Each row of a before or after table is a point. The points were changed in one or more steps. Then noise was added and the rows were shuffled. The steps act on columns, c1 being the first. What was done? A step turns or swaps two columns, mirrors them in a line or flattens them onto one, adds a multiple of one to another, or multiplies or shifts one. Angles are multiples of 10 degrees, from the lower column toward the higher: turns from -170 to 170, lines from 10 to 170 but not 90. Use the fewest steps. Two steps may share a column if one is a turn and the other turns, adds or multiplies; they go together, in the order done. Otherwise the lowest column goes first.
(in the rows, 128 means zero)

Before (8 x 2):
[[112 122]
 [113 150]
 [171 166]
 [ 92 145]
 [164 120]
 [ 99 173]
 [ 97 114]
 [151 164]]
After (8 x 2):
[[191 185]
 [202 141]
 [211 186]
 [151 143]
 [132 164]
 [153 170]
 [137 135]
 [138 192]]
Steps: shift c1 by 40; shift c2 by 20

Before (10 x 6):
[[217 106 135 109 149 116]
 [183 117 119 131 118 147]
 [132  92 125 131 156 108]
 [107  92 147 160 126 142]
 [116 150 122 149 150 130]
 [103 125 118 134 147 116]
 [117 150 143 109 145 140]
 [126 142 152 140 147  86]
 [112 116 117 131 137 111]
 [112 104 132 109 121 117]]
After (10 x 6):
[[108 192 124 103 128 139]
 [127  58 119 112 109 115]
 [109 168 154 119 138  88]
 [163  93 126 138 171 147]
 [101 120 128 139 112 116]
 [101 192 142 149 129 131]
 [112  88 123 139 118 109]
 [154  62 118 113 216 117]
 [106  21 127 131 146 110]
 [122  19 166 133 107 142]]
Steps: turn c1 and c5 by 60 degrees; multiply c2 by 3; turn c3 and c4 by -50 degrees

Before (13 x 11):
[[136 110 141 150  90 135 177 170 166 146 178]
 [111 111  85 143  66 101 163 116  98 147 145]
 [ 87  70 117 121  75 125 146 136 111 162  78]
 [ 86 183 121 166  87 151 114 135 124 136 108]
 [164 119 121 159  98 185 116 103  67 103 146]
 [113 168  98 145 112  80 110 143 170 158 129]
 [105 121 154 142  67 131 112 126  95 113 142]
 [123 168  98 136  81 114 120 166 125 149 174]
 [109 146 154 112 126 111 183 161 178 142 127]
 [126 100  82 130  55 145 149 135 133  84 139]
 [102 117 125 187 103 141 141 130 122 126 114]
 [ 91  74  94 101 126 183 144 119 137  81 157]
 [109 144  89 125  88  84 123 179  96 109 126]]
After:
[[112 168  99 145 134 190 110 143 129 158 136]
 [161 112  85 141 151 141 162 117 156 149 143]
 [173 142  89 127 142 154 124 178 156 111 149]
 [147 121 155 141 152 113 111 126 163 115 147]
 [ 89 145 152 113 128 170 183 161 127 141 128]
 [ 82  73  94 103 134  91 144 120 159  80 105]
 [160 118 123 159 141  43 115 102 114 103 126]
 [135 167  98 135 154 141 119 166 132 149 112]
 [106 183 120 167 140 113 114 136 167 136 166]
 [ 98 109 139 151 149 137 178 171 108 145 103]
 [115 100  82 129 154 115 147 134 127  86 155]
 [116 117 124 187 134 119 139 128 153 125 153]
 [131  71 116 120 136 131 145 137 173 162 199]]
Steps: turn c1 and c9 by -110 degrees; turn c1 and c6 by 150 degrees; turn c5 and c11 by -150 degrees; multiply c5 by 0.4
